Each row of a before or after table is a point. The points were changed in one or more steps. Then noise was added and the rows were shuffled. The steps act on columns, c1 being the first. Name the steps. A step turns or swaps two columns, mirrors them in a line or flattens them onto one, adds a multiple of one to another, or multiplies or shifts one. Angles are multiples of 10 degrees, from the lower column toward the higher: turns from -170 to 170, lines from 10 to 170 but not 90. Use the fewest steps. Two steps may share a column if one is a turn and the other turns, adds or multiplies; they go together, in the order done. Otherwise the lowest column goes first.
In the rows, zero is written as 128.

Before (9 x 2):
[[135  21]
 [177 104]
 [136 133]
 [125  99]
 [100 151]
 [120  89]
 [ 91  45]
 [108  90]
 [196 162]]
After (9 x 2):
[[ 89 113]
 [ 96 127]
 [136 133]
 [ 20 136]
 [149  99]
 [165 198]
 [ 91 125]
 [ 46  95]
 [105 182]]
Steps: swap c1 and c2

Before (8 x 4):
[[158  76  84 180]
 [ 69 133  67  74]
 [ 82 166  90  48]
 [156 175  65 148]
 [152 173 173  70]
 [152 151 110 157]
 [ 97 156 147 114]
 [174  72 144 143]]
After:
[[ 93 181  82  53]
 [ 86  69 162 171]
 [ 66 171 160 160]
 [142  69 174 129]
 [111 145 150 157]
 [ 68 143  71  75]
 [171 182 151  79]
 [146 156  96 119]]
Steps: swap c1 and c3; turn c2 and c4 by 10 degrees

Before (13 x 9):
[[106 127 172 118 124 103 115  81  67]
 [112  85 180 115 113 142 127  92  97]
 [134  92 133  93  77 107 100 133 107]
 [ 89 126 102 108 170 205 140 133 129]
 [ 95 107 136 151 161 104 140 166 177]
 [134  84 144 114 113  88 154 136  84]
 [152 110 131  88 100 103 133  91 128]
 [ 91 116 155  56 166 210 145 145 154]
 [120 161 118 166  86 119 165 169 145]
 [149 118 170  82 117  97 102 115  72]
 [165 125 120 171 120 139 140 186 179]
 [143 122 150 130 121 101 152 105  86]
 [ 93  95 134  91 176 193 108 135 141]]
After:
[[110  85 178 115 113  43 125 164  97]
 [ 86 124 102 107 173  99 142  52 127]
 [ 96  93 131  90 175 108 108  62 139]
 [107 127 169 117 125  38 114 205  66]
 [120 160 119 167  82 224 166  86 145]
 [166 122 118 173 122 245 138  45 178]
 [141 123 152 130 117  92 147 181  87]
 [ 93 107 138 149 160 226 140 101 177]
 [132  91 131  91  75 156  97 140 109]
 [ 90 116 154  59 164 121 143  35 155]
 [152 112 132  88 100  65 130 197 130]
 [153 119 172  82 115 115  99 170  73]
 [133  88 142 118 117 164 152 153  84]]
Steps: multiply c8 by 2.5; turn c6 and c8 by -120 degrees

Before, 11 rows:
[[112 161 161 159 131 169  75  81  36 153 124 133 147 131]
 [177 214 153 108 172 188 142 109 115 114  90 194 141  87]
 [ 55 175 141 119 104 130 197 128 169 149 168 100 107  97]
 [114 137 192  43 187  69 104 248  67 105 128 214 103  51]
 [118 175 175 188 148 131 152  54 108 142 126 153 248 139]
 [141 195 169  42 128 128 118 172 124 187  75  53  90 119]
 [106  93 187 115 140 153 140 103 151 122 165 124 125  90]
 [ 88 165 170 154 117 121 224 120 149  87 191 144 151 178]
 [137 121 162 142 207 205  66 149 114 211 114 123 111  90]
 [232 209 119 133 148  94 162 107 164 157 113 165 148 101]
 [ 88 170  94 137 141 227  97 128 143  67 162 126 159 119]]
After, 11 rows:
[[154 174 140 118 108 128 200 122 173 154 205  98 109  99]
 [166  90 185 121 139 154 141 106 147 123 153 127 126  91]
 [120 174 171 190 141 127 155  53 105 142 138 153 246 137]
 [ 98 212 151 110 172 187 141 111 114 114  70 192 147  88]
 [134 208 122 136 155  96 170 112 168 156  23 165 150 100]
 [120 126 154 140 206 208  68 146 109 209 117 125 113  92]
 [ 76 196 168  38 132 126 119 173 128 188 110  55  88 115]
 [188 166 168 150 121 122 222 119 148  87 183 150 153 179]
 [123 156 161 158 127 166  80  79  38 157 142 136 153 124]
 [126 135 192  42 187  74 101 251  64 105 143 208 100  46]
 [155 173  97 135 140 226  96 127 142  68 173 126 152 125]]
Steps: turn c1 and c11 by -80 degrees

Before:
[[120 180  81 108 223 190 111 104 182 203 114 111 106 139 163 103 131 131
   89 108  93 116  72  83]
 [179  95  94  98 130  96 155 155 173 102 151 198 169 152 101  85 119 163
  154  59  92 144 158  73]
 [167  85  74  83 152  69 100 178  67 105 187  87 157 127 213 187  98 201
   73  58  69  67 201 105]
 [ 75 118 169 150 148 133 115 107  98 178 118 165  96 182 183 147  88 114
   72 184 190 132  78 143]
 [164 124 106 188 212 189  64 103 100 169 160 144 142 158 186 191  78  69
  145  91 100 156 163 122]
 [103  67 170 195 107 190  92 162  65 164 114  86  98  80  91  90 161 148
   89 166 118 192 105 154]
 [150 173 126 156 165  90  53  87 161 191 230 116 201 126  82 160 108 184
   82  84 166 156  82 135]
 [126 162 189 138 109 104  48  77 189 113 172 159 193 186  93 139 132 135
  124 124  63 113 199 153]
 [119 133 162 136  92 105 161  88 155 142 114 220 121 103  75  88 120 105
  188  58 199 171 144  99]]
After, 9 rows:
[[120 179  81 110 129 190 110 106 184 203 114 112 107 139 164 101 133 130
  167 110  92 118  73  82]
 [ 75 118 170 148 128 131 113  89  97 179 119 164  95 182 182 147  90 112
  173 186 189 135  77 144]
 [178  98  93  98 128  95 155 136 174 101 151 197 169 152 100  87 122 161
   92  59  92 145 158  73]
 [150 175 128 155 127  90  55 108 160 194 233 116 201 128  82 160 110 184
  188  83 166 155  80 134]
 [101  66 168 193 128 191  93  79  67 163 117  87  97  81  91  90 162 148
  116 165 118 192 104 155]
 [167  85  75  83 130  71 100  57  68 106 185  87 154 126 214 186  99 200
  113  58  71  67 200 105]
 [164 123 104 188 128 189  65 155  98 167 158 146 141 157 186 189  77  70
  144  93  99 158 163 120]
 [119 131 161 137 126 103 161 202 153 141 116 220 120 104  75  89 120 104
  132  61 198 171 142  99]
 [126 162 190 138 129 103  49 151 190 113 170 162 191 184  93 140 133 139
  171 124  61 114 201 152]]
Steps: multiply c5 by 0; turn c8 and c19 by -120 degrees

Before:
[[ 99 121 141 150 202 132 156 155 180 160 199 142 142 116 141 169 124 115
  132 191 147 183 178  76 160 186 172 121  72  90 170 122  43 175 148 121
  191 159  53 200 195 131 128  88 127 137 145 100]
 [114 137  64 124  91  91 105  89 116 165 169 124  57  80 156 178 113  35
   98 173  97 162 186  85 171  89  66 158 179  73 152 186  95 100  97 113
   86 206  55 105  92 146 197  90 103 141 167 135]
 [114  97 154 150  73 196  95 150 145  86 117  34 191  83  75 141 134  51
  101  96  97 166 143 104 128 181 103  60  66 104 149  65 148  58 175 143
   95 122 182 119  93  90  85  88 166 177  99 114]
 [ 86  94 129 165  68 105 154  78 110 121  73  65 149 114 112 120 113 153
  120 160 114 129 115  70 101 171  68 135 139 154  42 153  65  70 105 151
  157  89 130 105 165 206 211 100 188 161 133 183]
 [ 63 102  52 102  79 151 154 168 153 153 143  69  74 127 120 142  79 154
  112 198 100 109 108  78  51  82 131  56 175  79  47 155 174  88 218 158
  171 105 120 170 203 162 160  64 118  72  85 121]
 [ 78 185 141 181 131  71 113 150  54  46 198  42 134 112 183 162 111 171
  163 126 107 187 106 110 112  67  82 157 119 116 168 155 165  83 143 153
  101  97 126 157 141 221  87  58  87 160 124  86]
 [100 197 115  59 129 177 165 166 178  74 185 105 150 164 146  69  64 144
  212 104 168  89 151 187 173  94 114 168 136 164  89 176  55  93 129 159
   96  78  61 162 201 104 197 130  86  70 161  87]
 [133 177 117 105 176 102  71  70  78 139  80 104 128 131 138 138 173 141
  121  81  77 162  56  58 116 160 130 174 109  72 104 163  98 112 162 123
  198 123 187 145 205 189  85 149  87 159  83 159]
 [160 157  86  91 173  72 127 205 115  56 181  75 182  87  63 159 122 142
  208 199 198 143  58 156 138 174 184 109  98 169 148  59 164  92 136 137
  141 101 156 117 185 177  84 112 171 132  85  92]
 [132 102 111 130 199 128  69 132 156 171 147 141 191 160  57  69 191  38
  214  77 128 144 184 168 164  87 190  59 111  43  85  81 151 190 125 149
  139 200 130  94  99 208 145  80 186  94 146 194]
 [169 106 167 109 163 187 126 170 103 169  69 132 184  98  51 139 113 167
  207  67  69 131  59  93 106 169 173 123 128 151 123 103 119 156 105 114
  107 180 106 134 213 178 173 128  58 134  92 147]
 [113 209 122 179 199  66 134  79 171 114 139 101  90  71 117 190 104 123
  195 128  90 105 155 106 170 128 171  96 165 115  59 176 156  60 117 133
  202 113 110 184 122 103 171 123 194 175 112  92]
 [164 133  44  99  97  85 130 173  94  57 188 129 122  78 155 167 185  35
  167 193  79 181 146  78 101 123 120  47  60  96 120 164 132 183 129 177
   92 208 148 137 115 129 180  77 163 159  98  63]
 [ 93 192  78 178 100 127 168 188  91  54 203  46  72 133 169 107 153 147
  118 157  75 151 152  65  90  84 137  76 182 158  47 115  79 137 188  74
  169 142  88 122 121 102  98 169  89 104  96 117]]
After, 14 rows:
[[169 106 154 108 164 185 125 172 102 169  69 133 185  98  32 138 112 168
  207  66  67 130  58  94 105 168 174 124 129 152 124 103 119 157 104 114
  107 181 105 132 214 177 173 127  58 135  93 147]
 [161 157  95  89 174  72 127 204 115  57 181  75 183  88  44 160 122 143
  206 199 197 143  57 156 137 174 185 109  99 169 148  59 164  93 135 138
  143 100 156 116 185 178  84 113 172 133  84  91]
 [ 62 103  82 104  79 152 155 168 153 152 142  68  73 127  99 142  79 153
  111 197 100 109 109  79  50  82 131  57 175  79  46 156 173  87 218 158
  170 104 120 170 204 161 159  64 118  74  84 121]
 [113 137  50 124  91  89 105  90 116 164 168 125  58  82 136 178 113  35
   98 173  97 163 188  85 170  89  66 157 179  72 151 187  95  99  96 114
   86 206  55 106  95 145 196  92 104 141 166 133]
 [133 178 113 105 176 103  71  71  79 139  79 105 127 132 119 138 173 142
  121  80  78 161  56  57 117 158 129 175 111  70 103 163  97 111 163 123
  198 123 186 144 204 189  85 149  86 157  83 159]
 [114  96 169 150  73 195  96 151 144  84 117  33 190  83  55 141 135  50
  102  96  97 166 144 103 127 181 102  61  67 104 148  65 149  58 174 142
   96 121 182 117  94  91  86  89 166 177 100 114]
 [ 94 193  24 178 100 127 168 188  93  54 204  46  71 134 149 107 151 146
  119 157  75 152 151  66  90  85 138  76 183 160  46 115  78 137 187  73
  169 141  88 123 118 103  97 169  89 103  97 118]
 [ 85  94 150 166  68 104 153  78 110 121  72  66 149 115  93 120 114 153
  121 162 114 128 114  70 101 171  69 135 138 155  42 153  64  70 107 151
  157  88 131 105 164 206 211  98 189 160 131 185]
 [100 198 146  58 129 177 165 167 180  75 185 106 152 163 127  69  65 143
  211 104 168  89 152 187 174  95 114 168 136 164  90 177  56  94 130 159
   97  78  61 162 201 105 199 130  86  71 161  87]
 [163 135  92  99  97  85 130 171  94  56 189 129 121  79 136 167 185  35
  166 195  80 182 148  78 101 122 120  47  60  96 120 165 132 182 128 178
   92 209 148 137 115 130 180  78 163 158 100  62]
 [ 99 121 133 150 202 133 156 155 180 161 201 142 143 117 122 169 126 116
  132 191 146 184 177  75 159 188 173 121  72  89 170 123  44 173 148 122
  190 159  53 200 195 132 129  89 127 136 145 100]
 [114 209 126 179 199  66 133  77 171 113 140  99  89  70  96 191 106 123
  196 129  89 105 153 105 170 127 172  96 166 113  59 175 156  61 115 131
  204 112 111 186 122 104 171 123 194 176 112  92]
 [ 78 186 166 179 131  70 114 152  54  46 199  44 134 114 163 163 112 169
  161 125 106 186 106 110 112  67  83 158 119 115 169 154 165  83 144 152
  101  98 126 158 143 221  88  59  86 160 124  84]
 [133 102 132 130 198 129  70 133 155 173 147 141 192 158  36  69 191  37
  212  77 129 144 183 167 164  86 191  58 109  43  86  82 153 192 126 149
  138 200 130  94  98 207 147  80 186  95 145 194]]
Steps: add 1 times c36 to c3; shift c15 by -20
